Each row is a point. To make a cloud, some directions were put in groups of two or more. Within a group, all points are equally far from the middle, so they leave a hole (a ring in 2 directions, a hollow ball in 3). The other directions are filled evenly. Then the cloud was stretched, turned, moved and blurred a little. How many holes are there, and how many directions does each take, smallest first?

Cloud (15 x 2)
27 -9

-35 -39

-75 -22

22 -50

40 23

-38 14

26 -35

-6 -61

5 34

-54 25

51 1

36 10

20 12

8 -26

2 -52
Holes: 0

Cloud (22 x 3)
33 44 4

12 72 36

55 17 -21

-20 26 18

-8 40 -19

-33 -31 -47

-14 34 40

-10 20 13

-36 25 1

2 26 6

-13 7 -31

46 22 17

33 34 -52

-29 65 1

33 -21 -13

-53 -37 44

-72 -36 7

22 -45 -33

-13 -3 -84

-33 -16 3

38 44 32

-16 30 54
Holes: 0

Cloud (19 x 3)
30 61 6

-10 -4 -72

-50 4 -53

13 -17 41

-18 73 -2

-43 -33 -21

-11 -47 -14

21 30 43

23 -24 29

-22 -21 36

-23 2 -71

-15 -45 0

6 57 -54

3 -38 23

35 -8 31

37 -15 -38

21 23 44

49 2 17

4 18 50
Holes: 1 (3)

Cloud (29 x 4)
-7 -55 -38 -37

-49 31 19 -20

-15 2 55 -24

-54 14 2 -8

2 12 2 71

-34 6 -34 -30

34 39 57 28

5 -60 -18 -31

-17 -1 -4 64

-6 46 -9 -40

31 -26 7 36

-8 2 -73 -21

48 43 -8 -29

75 1 -9 -6

2 6 -2 67

4 -43 -8 -64

-6 6 -61 8

54 -18 14 -52

33 27 61 32

11 74 23 14

6 -60 -15 -21

-40 -16 -15 -19

24 -10 -13 48

34 -26 31 19

51 39 -43 -18

-10 -24 49 -9

7 50 8 -37

-61 29 -1 20

-19 29 45 -32
Holes: 1 (3)

Cloud (54 x 6)
-8 33 45 -31 -8 -71

-36 14 -19 57 -41 -54

50 1 34 13 -9 4

46 -39 3 16 -5 -29

-20 -5 -18 54 -50 -26

-37 -47 -32 -14 -17 -12

41 -32 28 -24 22 3

-12 60 -32 -31 -2 36

-42 -48 -17 -9 -50 -32

24 -34 -25 27 26 45

-65 -7 10 41 10 -1

11 28 23 -40 -77 -45

69 -16 -23 13 -33 -50

-34 -48 28 17 39 -2

-16 26 -13 -71 -19 37

-36 -38 36 -30 41 9

64 31 -14 -1 -22 -14

-43 -39 9 -1 39 -26

44 34 -41 -30 14 -45

-2 -4 -7 61 24 -65

-47 -48 17 -5 19 6

-32 9 -38 -17 -27 68

46 -34 41 -1 -15 1

3 -56 -41 -40 13 52

-19 5 29 69 28 -13

-25 29 32 35 -52 -63

59 33 -24 -16 2 -23

-15 51 12 3 -62 -23

25 26 31 30 -49 -65

20 62 -17 -27 26 50

30 56 -12 -32 48 -13

6 29 48 -51 15 21

14 4 -10 58 22 -31

-47 34 38 0 -33 -32

-25 50 -11 37 -10 22

-19 17 75 21 15 15

-27 -34 -14 -12 57 -6

-58 35 31 30 -8 14

-40 70 18 14 -5 13

-49 23 -23 -20 -41 13

38 44 3 9 -46 8

60 18 10 -3 14 22

-27 38 -35 -40 -41 14

43 9 20 -5 32 -37

21 -4 49 -2 50 -17

-24 27 -56 19 50 -21

-15 -12 -62 -44 -18 40

60 -25 31 -32 -9 14

21 29 28 37 -22 7

-3 4 67 38 34 -7

-55 30 -47 34 -9 -51

-34 72 -29 11 27 25

-44 27 -15 -56 34 -57

32 -1 5 11 58 -25
Holes: 1 (4)

Cloud (81 x 8)
3 -10 28 -49 23 -35 -10 48

-32 52 -14 -8 21 65 1 8

-11 40 54 32 6 -40 -26 -25

-18 25 -4 -7 67 32 0 -51

35 -46 -38 -42 42 32 -28 -19

-2 14 -70 9 -8 36 58 -9

9 -39 -33 -22 3 -50 -14 -39

27 -20 89 -2 21 29 -40 8

24 -8 62 48 14 55 34 -4

20 18 -45 11 -3 76 33 1

39 61 7 -9 9 -16 -34 5

60 36 41 -18 2 25 61 22

-13 2 18 -9 10 21 49 -59

-15 -5 44 -1 -70 11 48 13

31 -46 -16 -11 -68 31 10 9

37 -42 -5 12 28 38 59 50

-13 -8 -20 -51 17 -33 -7 48

41 -28 -36 -52 7 9 -4 34

17 46 19 -46 -21 -14 -42 -51

-14 -37 15 28 63 53 -40 -36

1 32 -10 40 65 -29 -16 4

15 1 3 -70 9 25 49 7

-17 -27 0 -23 14 74 -10 53

25 -35 15 43 11 24 70 26

11 22 32 54 19 -44 -3 -17

59 19 3 12 -63 43 -15 9

0 30 28 10 -7 53 -22 80

22 3 59 25 -42 -1 62 -20

55 39 -17 -4 -27 40 10 25

-41 35 -43 -12 -2 -17 25 24

19 -19 -52 -30 -55 16 8 -6

30 4 68 36 51 21 13 21

36 -3 52 -4 47 3 27 49

25 -31 -3 9 -42 -35 -22 46

-13 -16 -11 54 -28 18 -9 63

-34 43 -52 -18 23 -8 13 24

-7 -8 -24 -7 39 3 -23 81

18 -12 -57 -43 14 54 -2 32

71 -20 15 -41 -49 24 -23 4

-11 -28 23 -46 1 32 -28 -43

-2 -74 -32 27 0 -44 -13 27

47 -60 -11 -31 -8 2 41 -8

12 8 11 -28 -31 74 -59 6

51 40 67 -28 18 58 26 -20

-37 -33 29 11 76 -10 0 10

2 28 17 28 46 85 13 2

-30 38 30 -5 55 43 14 -16

16 -11 42 -24 -35 3 49 -52

5 -48 33 -19 23 42 -43 40

4 -38 -26 -18 -46 43 -20 -37

-10 44 -41 11 53 -28 31 7

46 -52 50 -14 -13 52 8 17

7 -39 -42 30 1 74 33 47

42 41 66 -26 18 59 33 33

-12 7 32 73 21 45 -23 -15

14 47 59 65 -27 -2 11 17

-50 13 16 21 31 27 6 60

31 -19 25 69 0 30 19 -41

-39 -41 3 -7 33 -2 -29 -48

14 21 20 71 25 46 1 29

-26 16 20 37 -2 5 39 -50

15 -38 51 26 -27 11 -65 20

-2 20 32 -18 -19 -50 43 34

-3 -23 -2 -25 8 2 4 -76

49 26 13 21 -7 35 69 10

13 -55 -14 26 8 6 1 73

14 6 4 12 -63 49 57 28

-14 -8 2 35 49 -51 28 -37

-20 -4 54 24 3 10 -67 -25

-38 -15 23 -51 17 3 -6 15

7 24 63 -45 34 -15 6 40

34 -55 2 -19 76 -23 3 19

-35 50 3 0 43 1 5 51

60 -19 -14 4 45 6 26 -52

23 -24 -28 51 -18 -30 -16 -26

5 -50 4 24 -39 -12 -10 -53

11 47 -3 21 -56 32 44 -27

17 -13 9 47 -58 46 -36 -6

20 -2 -12 52 9 67 58 22

-36 -29 7 -17 29 -25 30 -29

-28 -19 -17 -40 24 14 -58 30
Holes: 2 (3, 4)
